Each point is reached from the start by the listed moves, each made 0, 1 or 2 times, or once backwards (-1), plus a little noise. Say if it took an odd or an even number of moves. Then give how often each move was made.

Moves:
(1): [30  7 -5  3]
(2): [-9 38 -7 11]
Start: [11  4 -5  5]
Points:
[ 52  90 -31  31] -> even (2, 2)
[ 50 -25   1  -1] -> even (1, -1)
[-29  35 -10  14] -> even (-1, 1)
[ -7  80 -19  27] -> even (0, 2)

Moves:
(1): [18  5  3  2  8 -8 -8  1  9]
(2): [ -1  25   3   9  14  -4 -19  -5 -13]
(3): [-6  4 24  1 -8  0 -6 -8 10]
(4): [-13 -11   1  32   7   5  -3  16  14]
(5): [-12 -17   8   0  29  -7  18 -11 -10]
(6): [ 1 -1  2 -6  9 17 -2  2  3]
(7): [10 12  6  5 -1  4 21 -1  0]
(8): [-20  -2  12 -19   6  -9  10  36 -13]
Start: [ 5 12 -5 -3 -1 -3 -5  9  6]
Points:
[ 76  32  27 -34 -39  29 -43 -36  71] -> even (2, -1, 2, -1, -1, 2, 0, -1)
[-76  19  73 -32  31 -23  10  49 -31] -> odd (-1, 1, 2, 0, 1, 0, 0, 2)
[ -8  95  48  63 -30   0 -23   7  12] -> even (-1, 2, 2, 1, -1, -1, 2, 0)

Moves:
(1): [22 -6 -3  4  2  4  1 -1  2  5 -1 -1 -4 -7 -6 -3  6 -1 -6]
(2): [ 1 28 -5 -7  8  5  3  0  0 12  5 -3 -4 -2  8  3 -4 -9  0]
(3): [ 4 -4 28  4  5  7  5  4  3  4 -5  4 -2  6 -3 10  3 -2  3]
(4): [-5  4 -3 22  2 -1 -5 -6  5 -2  3  1  8  1  8  0 -5 -1  3]
(5): [ -2 -12  -3  -6  26   3   3  -3   5   4  -1  -5  -3   4   2  -2  -4  -7
   0]
(6): [ 0 -8 -4 -1  3 18  1  5  0  5 11 -5  4  1 -3 -4 -2  6  4]
(7): [-4  1 -1  0 -2 -5 24 -2 -2  4  1 -4  1  2  2 -1  4  0  1]
(8): [ 1  2 -1 -2  3 -8  2 24 -2  3 -1 -8 -5 -1 12  3  2 -3 -3]
(9): [-5  6 -4 -5 -8 -1  2  1 22 10 -5 -1 -3  2 -2  4  0  5  0]
(10): [-11  -6  -1   3  -2  -2  -8  -4  -4  22  -2  -2  -2  -1   4   2  -3   0
   1]
(11): [ -2  -3   4  -1   6 -16   5  -4   2   3  31  -3  -2   1   0   3   6   6
   4]
(12): [-2 -2 -6  3  5  5  3  4  0  4  5 14 -5  1 -5  0  0  2 -3]
(13): [ 2  2  6 -7  4 -7  7  3 -2 -2  2  9 27 -5  3  6  5 -2 -5]
(14): [11 -6 -2 -5 -3 -1 -3  6 -1  9 -2  5  1 27 -2 -6  6 -2  9]
(15): [-2  0  2 -1 -3  2 -2 -7  3  0 -1  4 -3 -1 18  4 -1  4 -2]
(16): [-1 -2 -8  4 -1  5 -1 -7 -2  1  1 -3  0  6 -4 23  2  3  2]
(17): [-5  6  1 -1  5  1 -2  2  1 -4 -2 -2  2 -5  2 -6 17 -1  0]
(18): [ 0  3 -1  1  4 -1 -5  0 -5  3 -9 -4  0  5 -2  1 -5 22 -2]
Start: [  3  18   9 -20  -4  -2   1   7  -9  -5   5  -6  11  -8  -7   4 -11   4
   3]
Points:
[ 27 -39  63 -41  21 -37  26  42 -11  13   8  -2   8  45   9  90   9   0
  10] -> odd (0, -1, 2, -1, 1, -1, 0, 2, 0, 0, 1, 0, 1, 1, 1, 2, -1, 0)
[ 46  37  27 -15  68 -28  38  -7  33  95  21  28  35  41  54  14 -15  -7
   0] -> even (2, 2, 1, 2, 2, -1, 1, 0, 1, 1, 1, 1, 2, 2, 2, -1, -1, 1)
[ 35 -58  35 -18  14  18  14  -8  14  52  12  13  57 -16 -48  18  -7 -16
  -3] -> odd (2, -1, 1, 0, 1, 1, 0, -1, 1, 2, 0, 0, 2, 0, -1, 0, -1, -1)
[-36 -36 -39   1  38 -21  37  51  14  68  85 -36 -25 -19  14 -44  31  29
   7] -> even (1, -1, -1, 1, 1, 2, 2, 2, 1, 2, 2, 2, -1, 0, 0, -1, 2, 0)
[ 42  38  27 -28  20 -15 -23 -24 -16  82  42 -18 -51  -4 -41  22 -24  13
   3] -> odd (2, 2, 1, -1, 0, -1, -1, -1, 0, 2, 2, 0, -1, 0, -1, 0, -1, 1)
